Every row gives one point. The ring and each string are closed loops that go straight from each point to the next, and from the last back to the first. Before rounding, they use only three directions, however many columns there are. How many times does the string pass through the ring? Passing back the other way cancels.
In the rows, 100 means zero.

Ring (10 x 3):
148  79  110
148  106  102
133  124  95
103  135  91
79  132  93
56  109  108
58  87  118
77  65  124
103  56  122
129  61  117
String, 20 rows:
145  87  87
162  96  90
171  106  112
154  106  123
125  100  127
121  95  90
131  88  78
174  68  100
163  58  123
135  73  143
117  81  131
109  77  119
115  74  146
111  52  143
109  37  127
108  39  98
104  77  91
113  90  121
129  83  127
122  86  96
Times through: 1

Ring:
111  108  88  102  89  74  52  106
101  110  81  109  100  100  59  71
83  107  90  113  112  125  98  53
79  103  107  109  109  112  123  81
88  97  117  101  95  83  128  129
104  94  113  96  82  57  109  160
115  101  99  96  79  53  69  146
String (23 x 8):
116  79  99  99  71  55  119  180
117  89  111  92  69  36  100  191
123  84  103  94  65  36  98  195
120  78  84  104  71  67  109  162
104  97  95  104  88  80  92  121
102  103  99  102  91  79  84  115
111  92  83  106  85  83  90  121
122  97  72  105  80  75  55  117
116  115  80  102  89  73  25  94
105  132  97  97  100  70  9  77
98  121  103  99  100  78  48  88
103  94  86  109  92  95  97  105
112  85  67  114  86  103  95  102
114  116  79  103  91  77  23  86
108  128  101  94  94  59  14  96
105  120  105  95  92  61  41  109
103  96  92  105  90  86  94  114
113  85  83  107  81  81  101  134
123  91  96  95  69  43  79  173
115  109  123  85  74  21  59  180
103  118  130  86  86  34  61  154
99  104  106  100  92  74  88  121
109  79  86  108  81  85  123  140
Times through: 3
String (19 x 8):
78  94  106  111  107  118  146  89
87  83  100  111  97  109  155  115
80  101  132  98  99  79  139  133
85  111  139  92  96  60  110  141
93  109  119  97  95  70  92  124
99  96  103  103  90  80  107  126
105  76  95  106  80  82  140  154
100  83  118  98  80  61  142  176
87  109  142  89  93  51  113  155
84  117  133  93  101  67  93  120
93  100  105  104  96  90  109  111
97  88  90  110  93  102  123  110
77  91  98  115  108  129  152  80
67  109  108  113  121  133  128  49
83  86  80  122  108  143  147  63
93  92  87  113  99  112  117  90
87  108  102  107  105  103  98  82
74  124  119  103  117  104  87  62
65  119  121  107  122  118  114  56
Times through: 1

Ring (7 x 12):
146  129  49  110  79  115  136  124  96  64  47  136
125  127  52  102  107  116  126  103  93  83  57  141
83  90  88  81  145  120  100  89  87  110  95  116
58  59  108  74  155  127  88  94  82  109  113  97
61  40  115  80  134  132  91  119  81  86  113  83
86  50  113  84  109  127  101  132  86  77  103  81
127  87  89  96  81  118  120  138  94  68  77  98
String:
162  122  67  106  60  110  137  139  100  63  54  115
127  87  113  77  97  108  108  124  98  101  98  82
115  81  109  80  104  113  107  122  95  96  97  86
132  80  107  88  77  114  116  142  97  76  88  81
135  80  89  102  61  121  126  156  95  49  71  92
131  72  114  86  74  114  114  148  97  74  92  73
115  74  121  74  104  111  103  124  96  102  106  75
108  83  97  86  107  118  109  120  92  88  90  98
122  98  62  110  83  125  128  133  90  53  58  123
122  101  64  106  89  123  126  128  91  60  61  123
114  92  88  90  105  117  113  118  92  86  83  106
126  101  92  86  101  111  115  117  96  95  83  103
119  103  75  95  103  117  119  116  93  82  73  117
134  134  25  122  87  123  141  118  90  50  32  159
141  151  12  126  88  121  146  110  91  53  23  173
135  145  35  109  104  114  134  99  93  80  43  157
117  111  86  82  121  109  110  97  95  111  85  113
107  96  87  86  118  116  109  107  91  97  86  110
107  95  87  87  118  117  110  107  91  96  86  110
120  113  86  82  120  108  111  97  96  112  85  113
145  157  24  115  97  113  140  100  95  74  33  166
143  149  15  125  85  120  146  113  92  53  24  169
130  124  40  115  90  122  135  119  91  58  44  146
147  137  24  126  72  122  146  127  93  42  27  157
174  154  10  137  43  119  161  142  97  24  8  164
Times through: 1

Ring (6 x 14):
116  97  99  106  86  75  64  87  110  143  70  93  78  92
121  118  126  97  127  87  68  27  122  140  87  70  94  99
105  141  124  102  144  127  84  26  119  102  113  66  109  100
84  153  103  114  135  163  97  69  107  62  131  78  115  97
67  140  76  129  103  162  85  137  92  55  118  102  99  82
90  108  78  121  78  108  68  135  97  107  83  107  79  82
String:
59  126  83  140  103  133  40  155  88  88  93  105  75  58
60  127  66  138  85  148  66  173  84  67  102  114  83  69
96  118  62  114  66  137  114  137  96  71  106  110  100  105
108  118  80  105  82  124  110  99  105  89  103  98  102  110
65  145  90  130  121  159  71  118  95  64  118  93  98  76
41  163  90  142  139  189  64  133  89  37  133  92  101  63
50  161  79  136  123  195  90  136  89  26  139  97  109  78
103  127  70  106  79  144  128  108  102  65  117  101  111  116
104  123  82  107  88  130  109  97  105  83  108  96  104  108
59  148  98  133  133  159  58  114  95  68  117  89  95  68
29  160  79  152  129  192  53  166  81  33  128  102  93  52
20  156  79  160  128  186  33  183  76  40  120  106  83  39
69  134  93  130  116  138  56  120  96  85  103  94  88  70
94  120  88  115  95  120  80  107  102  97  97  96  92  90
71  119  90  133  103  116  39  136  94  106  85  101  74  62
86  99  87  127  83  87  36  139  96  132  66  106  64  66
132  84  77  97  50  69  96  105  108  139  67  106  82  111
127  97  85  97  69  84  99  88  111  128  79  98  90  112
99  115  105  114  109  98  56  84  108  125  84  87  83  83
101  105  116  115  113  74  30  79  110  152  67  85  71  72
113  95  112  109  99  60  38  77  112  163  60  88  69  80
98  106  113  117  112  78  32  85  108  148  69  87  71  71
109  110  95  107  92  97  77  88  108  121  85  92  88  95
124  98  82  99  68  89  99  95  109  122  81  100  90  110
118  84  70  107  47  75  83  132  101  133  65  113  75  99
69  110  81  137  87  109  33  161  89  110  76  110  66  58
Times through: 2

Ring:
119  116  136  64  126  84  96  108  105  105  98  110  143  77
106  103  131  72  115  86  87  88  99  110  99  115  132  86
82  100  115  87  107  94  84  75  103  103  99  110  113  87
63  103  94  103  101  104  86  75  110  93  99  101  94  85
64  106  67  114  93  116  89  92  115  87  102  92  77  86
86  107  53  112  90  121  93  117  115  90  104  90  77  89
108  116  60  100  99  117  100  138  116  90  105  89  91  85
115  125  74  91  110  112  106  145  120  88  103  89  105  77
119  135  103  76  127  100  111  143  123  85  100  91  127  66
121  129  129  65  132  88  106  126  115  94  98  101  142  68
String:
116  112  106  78  113  97  95  116  107  102  101  104  122  83
91  139  122  78  135  93  110  117  127  77  95  91  130  57
120  105  97  81  105  100  91  116  102  108  103  106  116  91
140  117  109  67  118  95  100  138  106  106  103  105  134  83
135  141  108  68  133  97  116  158  123  86  100  91  137  63
133  127  86  79  117  106  108  154  117  93  103  92  120  76
108  146  69  94  122  116  119  163  136  69  101  75  104  60
89  132  74  100  114  113  108  133  129  75  100  82  97  68
83  126  67  105  107  116  104  126  126  77  101  83  90  73
66  122  32  127  92  132  102  128  131  70  103  74  61  77
63  115  40  125  90  128  97  114  125  75  103  80  63  81
62  122  69  112  104  116  100  106  127  74  100  83  82  72
100  106  85  93  101  106  92  110  108  99  103  100  102  88
110  88  63  100  82  114  82  110  96  113  107  106  87  106
104  84  44  111  72  122  80  111  97  111  109  102  72  111
108  98  74  95  92  110  88  114  102  106  105  103  96  97
64  131  70  110  111  116  106  117  133  68  99  79  86  66
76  132  44  117  103  127  109  140  135  66  102  72  74  69
125  112  47  100  93  122  100  153  113  96  108  90  89  91
145  110  63  86  97  114  99  157  106  106  108  97  105  94
120  152  91  80  134  106  123  168  136  71  99  78  124  54
91  162  116  78  148  98  125  144  144  59  94  77  132  40
94  131  108  83  125  99  106  119  123  82  98  92  120  65
93  136  115  80  131  96  108  119  126  79  96  91  125  61
123  105  101  78  107  98  92  117  101  109  103  108  119  91
151  98  112  64  107  92  89  125  90  124  105  118  135  99
Times through: 1
String:
91  151  90  90  132  108  120  146  140  63  97  76  113  51
104  169  102  79  148  104  132  168  149  55  95  70  129  38
139  128  102  70  123  99  108  151  114  96  102  97  132  75
143  103  98  72  106  98  92  132  97  115  105  110  125  95
107  116  101  83  113  100  97  116  111  96  101  100  117  80
101  139  130  71  139  89  110  121  125  81  95  94  139  57
109  143  156  56  151  78  112  118  123  84  93  99  158  52
138  108  141  55  123  81  92  110  96  117  100  118  151  85
132  92  100  76  98  97  84  111  91  121  105  116  119  102
106  108  100  84  107  100  92  108  106  102  102  104  114  86
84  118  130  79  124  89  95  87  113  92  96  104  127  71
83  98  148  73  117  80  81  57  97  110  96  120  133  85
110  81  110  81  94  93  74  79  86  125  104  122  114  106
94  84  104  89  93  97  75  73  90  118  103  117  106  103
101  94  93  90  96  102  83  95  98  110  103  109  104  97
69  116  97  98  110  104  95  92  118  85  98  94  101  75
5  129  87  125  113  112  98  62  139  56  93  78  75  57
29  107  61  129  90  120  87  70  123  75  99  86  62  81
90  89  60  109  80  116  81  97  100  106  106  102  78  104
111  96  79  92  93  108  86  110  99  109  105  106  99  98
71  119  69  109  102  115  98  110  123  79  101  86  85  77
70  120  45  120  95  126  100  122  127  75  103  79  69  78
113  99  36  110  80  126  91  137  107  101  109  93  74  101
126  97  60  95  88  115  90  133  100  109  108  101  93  101
125  99  78  88  95  108  89  124  99  111  106  105  104  98
103  118  88  90  110  106  99  122  115  92  101  95  108  79
Times through: 5

Ring:
100  140  143  104  109  65  98  127  95  76  88  80  140  104
100  137  136  99  88  127  70  122  88  83  85  51  142  118
85  112  101  88  61  159  73  100  83  80  95  64  150  98
74  87  73  85  46  157  88  85  83  74  106  92  155  73
83  69  73  98  51  131  96  88  92  72  111  112  146  68
100  73  95  115  71  97  96  104  103  73  108  115  134  81
106  89  115  119  90  68  102  115  106  73  103  114  131  87
101  120  133  112  108  45  110  123  101  72  95  104  136  92
String, 29 rows:
120  136  153  113  93  140  49  134  95  90  81  33  130  142
104  120  129  106  86  117  75  120  94  81  91  67  137  111
81  121  110  90  83  95  103  106  87  72  96  91  151  83
86  144  132  91  99  82  101  117  87  74  88  77  150  95
108  166  170  106  124  63  87  142  95  81  78  55  137  125
119  146  166  118  119  69  79  142  102  82  82  61  128  129
109  122  138  114  99  85  85  126  100  79  91  78  133  110
84  116  112  96  90  71  113  108  92  70  99  106  148  78
83  125  123  100  113  9  139  115  98  63  99  130  147  67
100  116  133  116  117  11  126  124  106  67  98  125  135  81
118  106  139  128  108  50  96  131  110  76  96  102  124  104
108  104  124  116  89  94  85  120  102  78  96  88  132  103
89  103  107  103  86  75  109  107  96  71  101  110  143  78
87  99  106  105  93  46  124  107  99  66  105  128  143  68
93  104  111  105  86  82  103  110  97  72  100  104  141  84
117  104  133  124  96  82  83  126  106  79  95  88  126  109
120  110  145  130  114  40  99  134  112  76  95  103  123  106
91  121  128  107  116  6  135  119  102  65  99  130  142  72
83  121  117  97  100  43  125  111  94  67  99  116  148  72
94  118  123  103  94  77  101  116  95  74  95  94  142  91
101  112  121  107  86  102  86  116  96  78  95  83  138  100
86  133  125  94  98  70  108  115  90  72  93  91  148  88
92  154  145  94  109  71  99  125  89  76  85  71  147  104
112  161  165  106  111  103  67  139  92  86  77  38  136  136
121  137  156  116  97  128  53  136  97  89  81  37  128  141
97  117  120  102  83  112  84  114  92  78  93  76  142  101
88  124  117  93  82  112  90  110  87  76  93  77  148  95
86  143  126  86  85  124  82  114  82  79  87  57  152  105
110  154  154  101  93  147  51  132  87  90  77  22  138  141
Times through: 3
String, 23 rows:
91  122  120  98  88  96  95  113  91  75  94  84  145  94
112  123  140  114  96  102  74  128  99  82  89  67  131  119
117  146  166  119  123  53  88  142  103  80  83  70  129  123
115  121  144  119  104  79  83  131  103  80  90  78  129  115
95  112  119  105  91  80  100  114  97  74  97  97  140  90
82  112  111  100  102  27  135  109  97  64  103  132  147  63
102  106  128  119  113  13  125  122  108  67  101  130  133  79
125  102  144  136  114  37  97  135  115  76  97  107  118  107
108  105  124  115  88  96  84  119  101  78  96  86  132  104
91  106  110  102  84  89  101  109  95  73  99  99  143  85
87  114  116  102  99  44  123  112  97  67  100  119  145  73
84  132  129  99  118  5  139  118  97  63  97  126  147  69
80  122  113  92  94  60  120  108  91  68  98  109  151  73
94  123  125  101  94  83  98  116  94  75  93  88  143  95
85  146  133  91  103  68  108  118  88  73  89  83  151  92
109  163  164  103  110  102  69  138  91  85  77  38  138  134
125  153  168  114  102  139  42  143  94  93  75  17  128  154
106  126  134  106  86  129  67  122  93  84  88  55  137  120
87  112  108  95  78  106  96  106  90  74  98  90  147  86
81  134  116  84  79  125  87  108  82  77  90  66  154  96
109  148  149  101  89  152  50  129  87  89  79  25  138  139
122  147  161  112  96  145  43  138  94  92  77  21  130  150
106  121  132  108  88  115  74  122  95  82  90  66  136  114
Times through: 3

Ring (9 x 14):
101  106  85  102  105  103  105  99  90  94  91  73  87  113
102  81  90  103  104  118  107  97  85  105  81  51  77  114
102  57  101  111  99  138  99  99  76  120  78  40  67  111
101  66  110  117  96  143  88  103  75  125  89  57  68  103
99  89  113  121  94  136  78  106  79  123  102  84  73  97
98  125  106  121  94  115  70  109  85  110  119  121  87  93
97  154  87  116  97  88  70  110  90  92  125  144  102  96
97  157  79  111  99  80  77  108  92  85  121  140  106  101
99  139  78  104  103  84  92  103  93  85  107  111  100  108
String (29 x 14):
99  109  76  108  100  98  89  104  83  95  97  91  92  110
100  103  71  105  102  96  95  102  83  93  91  81  92  114
102  89  80  100  105  106  109  97  86  96  82  56  84  118
100  91  75  107  101  105  93  103  79  99  88  73  87  113
101  94  89  109  100  114  93  102  82  104  92  74  83  109
103  73  107  106  103  133  109  96  86  114  82  43  69  111
105  37  114  104  104  153  119  92  81  126  65  5  55  115
103  66  110  109  101  140  104  97  82  120  82  42  66  109
100  95  92  112  99  116  88  104  81  107  96  80  82  106
100  75  87  114  97  123  86  104  74  113  88  67  78  109
101  59  98  117  96  138  86  104  71  123  84  54  70  107
99  94  89  114  97  116  83  105  78  108  97  84  83  105
100  90  107  116  97  130  86  104  81  117  98  78  75  101
101  84  132  120  95  150  85  103  83  130  102  73  65  94
99  88  129  127  91  150  71  108  78  133  109  90  68  90
98  105  106  124  92  126  67  110  78  118  112  107  81  94
98  111  90  117  95  110  74  108  80  106  107  106  89  101
99  118  108  116  97  118  82  105  88  109  111  104  84  97
97  151  121  123  94  114  67  110  93  109  133  143  90  85
96  161  107  121  95  100  65  111  93  100  135  154  98  88
98  140  105  115  98  106  80  106  93  101  119  123  91  95
98  124  87  113  98  101  80  107  85  98  110  111  93  102
97  139  72  114  97  84  72  110  84  89  115  130  104  103
96  169  65  112  99  66  70  111  90  77  126  156  115  101
96  183  67  108  101  59  76  109  97  71  129  161  118  102
98  170  78  104  104  71  88  105  100  76  122  140  109  104
100  154  90  103  105  85  97  101  102  83  114  118  99  105
100  152  76  99  107  76  101  100  100  76  108  113  104  110
99  123  66  104  103  84  92  104  86  85  99  99  100  113
Times through: 1
String, 33 rows:
98  92  116  126  91  139  68  109  76  126  109  96  74  92
101  71  141  125  93  164  80  104  79  141  101  67  58  91
101  80  125  117  97  146  90  101  83  127  97  66  66  98
101  89  110  114  98  131  90  102  83  117  97  73  74  102
100  88  90  114  97  119  84  105  77  110  94  78  81  106
100  58  91  116  96  134  86  104  69  120  82  53  72  109
102  41  105  116  96  150  93  101  70  130  76  33  62  109
103  47  119  114  98  156  99  99  76  132  79  31  58  106
103  61  123  114  99  152  99  98  81  129  85  42  60  104
100  85  99  114  98  126  88  103  80  114  93  72  77  105
100  88  89  115  97  118  83  105  76  110  95  80  82  106
100  62  104  120  94  142  81  105  70  127  89  61  69  103
101  63  133  124  93  162  82  104  76  139  96  60  58  94
100  84  129  125  93  150  76  106  79  132  105  82  66  92
98  103  115  125  92  133  67  109  79  122  113  105  78  92
97  117  94  122  93  112  65  111  78  109  115  119  90  96
96  142  107  124  93  110  61  112  86  108  129  143  92  88
96  164  114  122  94  104  64  111  94  103  138  156  96  85
98  148  101  116  97  101  74  108  92  99  124  134  95  94
99  127  95  113  99  104  82  106  88  100  111  110  91  101
97  140  75  114  97  86  73  110  85  90  116  131  103  102
96  164  69  113  98  71  69  112  89  80  126  153  112  100
96  184  73  111  99  64  71  111  96  75  133  167  116  98
97  177  84  110  100  74  77  108  99  80  130  155  110  98
99  140  94  111  100  98  84  105  93  95  115  119  95  100
99  116  84  112  98  102  82  106  83  99  105  103  92  104
97  136  71  113  97  85  73  110  83  90  113  127  103  103
95  167  69  116  96  71  62  114  87  82  129  162  113  98
95  179  90  119  96  81  62  113  94  88  139  171  109  90
98  152  110  118  97  105  73  108  94  102  128  138  93  91
99  124  104  116  97  113  80  106  88  106  113  110  87  97
99  114  93  116  97  110  78  107  83  105  108  105  88  100
98  109  89  120  94  112  69  110  77  109  109  109  88  99
Times through: 5

Ring, 6 rows:
102  129  64  134  115  83  103  98  114  72  96  114  119  75
111  145  58  144  139  49  91  86  94  47  91  110  126  76
106  122  75  117  106  62  103  88  85  84  79  113  100  109
84  104  124  73  51  117  136  100  80  157  95  104  76  136
73  109  143  66  40  147  149  107  84  178  117  96  80  128
85  115  104  99  72  125  129  106  107  131  109  106  99  99
String (23 x 14):
90  126  97  109  89  107  121  100  99  111  108  104  107  93
103  109  59  124  99  88  106  101  123  84  81  123  104  90
112  112  33  145  121  69  92  98  134  51  72  130  114  75
111  118  45  139  119  66  94  95  120  58  76  125  113  82
120  147  20  174  166  37  74  88  123  5  85  122  144  46
109  167  56  161  160  51  87  87  99  28  112  103  149  47
97  141  87  123  113  83  109  93  91  85  108  102  118  84
111  125  53  135  122  55  94  89  103  58  76  119  112  90
112  127  56  134  123  52  93  88  98  59  77  118  112  92
121  122  39  140  132  30  83  83  96  42  59  125  108  99
116  124  57  128  122  37  91  82  84  59  66  118  103  108
96  131  98  108  98  82  114  91  79  103  99  102  104  105
98  114  90  103  86  85  115  94  89  109  86  111  93  115
94  118  96  102  84  95  119  96  90  114  94  108  96  110
95  92  98  83  59  98  125  97  89  137  73  116  72  140
79  81  141  47  17  134  150  103  75  195  85  106  51  166
69  112  158  56  33  149  154  105  70  191  121  89  76  137
85  128  116  96  79  113  128  99  85  129  114  97  101  104
90  120  101  101  82  104  123  99  93  120  101  105  98  106
83  97  113  79  49  130  137  106  100  155  96  110  78  125
71  99  136  67  33  160  151  113  102  182  115  102  79  122
70  124  138  82  55  155  147  111  97  164  134  92  99  100
80  125  114  98  74  132  133  107  103  135  122  99  105  92
Times through: 4

Ring:
100  67  101  75  107  111  107  131  110  70  82  108  115  109
102  70  108  87  121  110  99  140  101  74  96  112  105  93
95  103  104  100  114  103  98  124  84  97  120  104  86  87
88  124  94  98  103  105  101  114  71  107  124  95  77  88
78  142  76  80  84  117  110  105  56  110  111  79  74  97
77  138  71  70  75  119  115  100  63  105  99  77  81  108
86  110  80  68  76  110  116  100  93  92  88  87  101  121
95  85  92  71  90  108  112  112  108  79  83  99  112  119
String:
92  136  98  111  86  79  105  79  96  122  140  96  81  107
77  154  78  90  87  114  106  104  47  119  125  79  64  89
65  154  59  60  87  151  110  132  11  104  95  65  59  79
71  134  64  57  88  146  111  132  32  94  85  72  73  89
82  121  78  71  88  123  110  117  65  95  94  84  86  100
77  122  70  58  84  135  113  123  54  90  82  78  86  101
89  117  88  84  83  100  111  96  93  101  106  91  94  113
93  122  93  95  72  78  114  71  116  111  117  95  99  128
89  108  82  70  68  98  119  85  110  94  88  89  109  134
88  89  80  55  81  121  117  115  97  75  68  90  112  123
88  80  80  50  92  134  114  135  85  67  61  91  111  112
91  96  90  76  95  112  109  117  92  86  92  96  100  108
95  97  96  85  91  97  109  103  107  92  101  100  104  115
95  101  96  87  91  96  109  102  105  94  105  99  101  113
100  102  103  99  82  74  111  79  131  102  115  105  108  128
95  90  90  72  78  97  117  94  121  85  85  97  116  132
84  92  73  47  79  130  119  120  86  73  61  85  110  121
82  102  73  53  87  135  114  128  69  78  70  83  98  107
86  108  83  71  91  119  110  118  78  89  91  89  94  104
90  122  89  89  81  94  111  89  96  106  112  92  92  115
84  143  82  91  69  91  114  74  89  119  121  84  84  119
71  154  64  69  72  126  114  102  43  112  103  69  70  101
62  161  53  55  81  155  112  129  5  106  92  60  57  81
71  139  67  63  94  146  108  136  24  98  94  73  67  80
73  143  72  74  97  137  105  130  28  105  107  76  63  78
80  130  80  80  100  128  104  128  46  101  108  84  72  83
85  117  86  80  100  120  105  124  64  96  104  90  82  91
86  112  86  78  100  121  106  126  67  93  100  90  85  92
92  118  96  97  92  93  106  98  94  106  120  97  89  105
Times through: 4

Ring:
117  126  93  115  123  101  96  80  90  95  66  133  118  109
105  102  97  106  117  97  107  81  101  101  85  121  106  105
90  67  103  99  101  89  119  102  108  115  115  98  92  107
82  46  106  90  83  86  123  123  108  124  136  81  82  108
82  48  106  82  73  88  118  134  104  123  136  79  79  109
91  67  103  86  73  92  108  138  93  117  122  87  87  112
111  102  96  110  85  94  91  138  74  111  93  104  110  121
120  119  93  123  96  95  85  131  68  107  78  115  122  125
126  135  90  128  114  99  84  106  71  99  62  130  129  121
String, 26 rows:
70  11  110  90  64  75  131  156  107  142  167  55  73  116
85  45  105  96  74  83  118  144  97  129  139  75  86  116
80  35  107  88  64  83  119  154  98  132  148  67  79  116
95  68  101  103  81  87  108  138  89  122  119  88  96  118
98  88  101  87  91  98  105  109  98  105  101  105  92  105
94  80  102  75  75  99  104  126  96  108  110  96  84  105
101  88  100  90  75  97  98  137  84  111  105  96  94  113
108  100  97  99  79  97  92  138  77  109  95  103  103  117
123  109  91  138  78  87  79  173  49  122  91  98  129  141
119  107  93  133  91  89  87  147  63  117  89  105  125  133
109  103  97  107  98  96  97  114  85  106  89  112  108  114
123  133  92  115  107  102  84  107  74  96  64  128  121  116
138  154  86  146  117  98  73  115  56  98  48  137  144  130
139  153  85  154  123  96  75  112  56  100  47  138  148  133
132  139  88  150  122  93  82  111  63  104  58  131  142  130
112  112  95  114  109  97  97  101  86  103  80  120  114  114
104  103  98  95  104  101  102  94  97  100  87  117  100  104
114  128  95  105  128  105  99  63  99  89  63  138  112  101
106  116  98  92  121  106  105  63  108  89  73  132  101  95
105  100  97  114  129  94  112  69  106  102  84  124  109  105
100  80  99  118  109  87  112  105  97  116  105  104  107  115
98  76  100  110  101  88  112  111  97  116  109  100  102  114
88  52  103  112  97  81  122  119  103  127  129  87  96  116
95  78  101  98  95  92  111  110  99  112  109  100  95  109
89  76  104  76  94  99  115  95  112  105  109  103  82  97
74  35  108  76  78  87  128  121  116  124  144  76  71  103
Times through: 4
String, 26 rows:
90  57  103  107  89  84  117  128  98  125  126  86  95  116
70  5  109  101  67  70  134  160  105  148  172  52  77  121
71  24  110  76  66  84  128  141  112  131  156  65  68  107
88  71  104  76  83  97  113  112  106  109  116  95  81  101
97  76  101  98  86  91  107  126  93  115  112  95  95  113
90  56  103  95  70  86  110  151  90  126  131  78  89  118
85  49  105  82  59  88  111  157  92  126  139  72  80  115
86  65  105  67  70  98  111  127  103  111  123  88  75  102
95  86  101  82  89  99  107  107  101  104  103  104  88  102
97  78  100  100  88  91  107  126  92  115  111  96  97  114
84  45  105  93  71  84  117  147  97  129  140  74  84  116
71  17  109  85  63  79  129  153  107  137  162  59  72  113
75  37  108  76  78  88  127  120  116  123  143  77  71  102
90  74  103  84  94  96  115  101  108  108  111  101  86  101
96  78  101  101  97  91  111  110  99  113  108  100  97  110
97  73  100  114  104  86  114  110  98  119  111  99  102  115
100  88  99  114  123  91  116  79  106  108  95  115  106  107
105  110  98  98  124  102  108  63  108  93  77  129  103  98
103  107  98  90  110  103  104  80  103  95  82  122  98  99
107  102  97  110  109  95  102  99  92  105  87  116  109  111
114  112  94  126  122  94  101  90  89  104  77  124  120  115
108  101  97  114  111  94  103  98  92  106  88  116  110  112
103  100  99  96  107  100  105  90  100  100  89  117  100  103
98  97  100  90  118  101  113  67  113  97  88  122  95  96
91  60  102  115  111  83  124  99  108  122  119  96  99  112
86  40  104  120  95  75  125  130  101  135  139  78  97  121
Times through: 3
